Every row gives one point. To make a cloud, some directions were put in groups of two or more. Within a group, all points are equally far from the middle, so they leave a hole (a ring in 2 directions, a hollow ball in 3). The other directions are filled evenly. Then the cloud was stretched, turned, moved and blurred a little. How many holes are there, and how many directions does each take, smallest first?

Cloud:
[[-5.4 -6.8]
 [ 3.1  1.8]
 [ 2.1 -2.0]
 [ 5.0 -1.8]
 [ 4.4  3.3]
 [ 3.5  1.6]
 [ 5.1  5.3]
 [-6.4 -0.8]
 [-2.8  0.4]
 [-1.8 -1.6]
 [-1.7  3.5]
 [ 2.8  4.9]
 [ 1.0 -3.8]
 [-1.5  0.5]
 [ 2.8 -2.5]]
Holes: 0

Cloud, 21 rows:
[[-2.1 -1.4  5.1]
 [-3.4  4.2  2.1]
 [ 5.0  1.7  4.7]
 [-4.4  2.1  2.4]
 [ 5.7  1.4 -1.1]
 [ 3.0  2.1 -3.5]
 [ 3.9 -0.7 -2.7]
 [ 5.8  0.9 -0.7]
 [ 3.3  0.2  5.0]
 [ 3.1 -4.3  1.2]
 [ 2.8 -5.2 -0.9]
 [ 0.2 -2.4 -4.6]
 [ 2.4  1.7  5.7]
 [ 0.2  1.6  5.8]
 [-5.3 -4.2  3.6]
 [-7.3 -5.4  2.5]
 [ 4.0 -2.7 -0.9]
 [-1.9  3.0 -3.0]
 [-4.5  2.5  0.9]
 [-3.0  3.7  3.5]
 [-3.1  0.1  4.5]]
Holes: 1 (2)

Cloud, 26 rows:
[[-1.2  0.3  2.8  4.2]
 [ 0.7  7.5  2.8  0.6]
 [-6.1 -4.8 -3.3 -1.2]
 [-0.4  7.2  3.5  0.7]
 [ 2.7 -0.9  1.4 -1.1]
 [ 3.2 -0.5  0.4 -1.9]
 [-4.0  2.5  5.7 -1.2]
 [-0.5  7.9  0.7  0.1]
 [ 1.3  3.4  5.4 -4.5]
 [-1.9 -4.6 -3.2 -0.9]
 [-1.5  2.6  7.0 -0.5]
 [-4.6  1.8  4.4 -3.3]
 [-7.4  0.8  2.0 -0.4]
 [-5.1 -3.1  0.2  4.1]
 [-5.6 -3.5  1.2  3.7]
 [ 2.7  7.1 -0.1  0.2]
 [ 0.8  0.0 -0.2  3.1]
 [-6.4  0.5  3.0  2.3]
 [-2.9 -0.8 -3.2 -5.8]
 [-0.3 -2.9 -3.6 -2.9]
 [-0.9  6.6  4.3  0.8]
 [ 3.9  2.1  1.0  0.0]
 [-0.8 -1.7 -2.1 -5.7]
 [ 1.6  5.8 -1.4  1.4]
 [ 0.5  3.4  5.4  2.3]
 [-1.4  6.6  5.1 -2.2]]
Holes: 1 (4)

Cloud:
[[ 1.0  8.6 -0.4 -6.5  0.4  4.2]
 [-4.5 -8.5 -1.3  7.9  2.1  3.3]
 [ 2.4  1.4 -0.3 -4.3 -1.0 -5.5]
 [-1.8 -0.3 -2.9  1.9  1.8  4.7]
 [ 1.0 -4.9 -2.3 -1.3 -1.8  3.0]
 [ 3.0 -3.0  1.5 -0.6 -4.7 -3.2]
 [-3.6  1.6 -3.8  3.9  0.8 -2.8]
 [-4.4 -1.4  6.3  2.2  0.5  6.9]
 [-4.7  1.8  4.5  1.5  6.0  2.3]
 [-4.1  3.6  1.0  3.0 -0.9  3.8]
 [ 0.6 -4.7  2.8  1.4 -1.4  5.2]
 [-3.5 -8.1 -1.9  4.6 -1.1  1.8]
 [-1.6  0.3  8.5 -0.9 -1.1  3.9]
 [-3.1  4.0  0.5 -2.9  5.1  0.5]
 [ 2.7 -1.5 -2.2 -1.8  0.9  3.4]
 [-6.8 -5.8 -0.9  8.4 -0.1  1.6]
 [ 0.9  2.3 -1.8 -4.0  3.0 -4.9]
 [ 2.6  1.9 -2.0 -5.3  6.3 -1.7]
 [-2.1  3.4 -1.5 -3.0  5.7 -1.5]
 [-1.0  2.3  2.4 -1.8  5.4 -1.9]
 [-4.5 -2.8 -2.5 -0.6 -6.1  0.4]
 [-0.9  3.7  3.4 -6.1 -1.7 -0.7]
 [ 1.3 -5.8  1.5  1.6 -0.8  2.7]
 [-0.6 -3.5  6.8  2.6 -0.8  0.4]
 [ 0.0 -6.0  1.6 -2.3  1.6  2.8]
 [ 1.8 -3.4  2.0  0.8  0.3 -4.5]
 [-0.1 -6.4 -5.6  0.1 -3.8  0.0]
 [-3.1  0.1  1.3  3.7  5.8  8.4]
 [ 1.4 -4.4  1.2 -0.6 -6.0 -1.0]
 [-2.0 -1.8  1.7 -4.0 -4.7  3.1]
 [-2.6  1.0  0.0  2.9  4.8 -4.1]
 [-0.7 -1.2 -2.9  4.4  6.9 -1.9]
 [ 3.4 -2.5 -3.3 -5.4  1.0  2.6]
 [-0.4  1.9 -0.7  3.0  3.7 -3.1]
 [ 2.0 -2.9  5.3 -0.6 -0.7  7.3]
 [-3.6 -2.4 -4.7  3.3  2.4  2.8]
 [ 0.7 -3.5 -1.7 -0.5 -5.2  3.2]
 [ 2.6 -2.5  0.0  1.4  3.1  3.5]
 [ 1.7 -6.5 -4.5 -2.6 -4.2 -3.6]
 [-4.7 -1.6  4.9  4.7  4.8 -0.8]
 [ 3.2 -1.3 -0.2  0.1  5.2  0.3]
 [ 2.2  2.2  5.3 -3.3  0.3 -1.1]
 [-4.7 -3.0  0.2 -2.2  1.7  4.5]
 [-2.7  5.5 -0.5 -4.6 -1.3  7.0]
 [-4.9 -2.8  0.4 -0.3 -1.2 -0.8]
 [ 3.6  4.4 -2.0 -4.7 -2.6 -4.1]]
Holes: 1 (3)
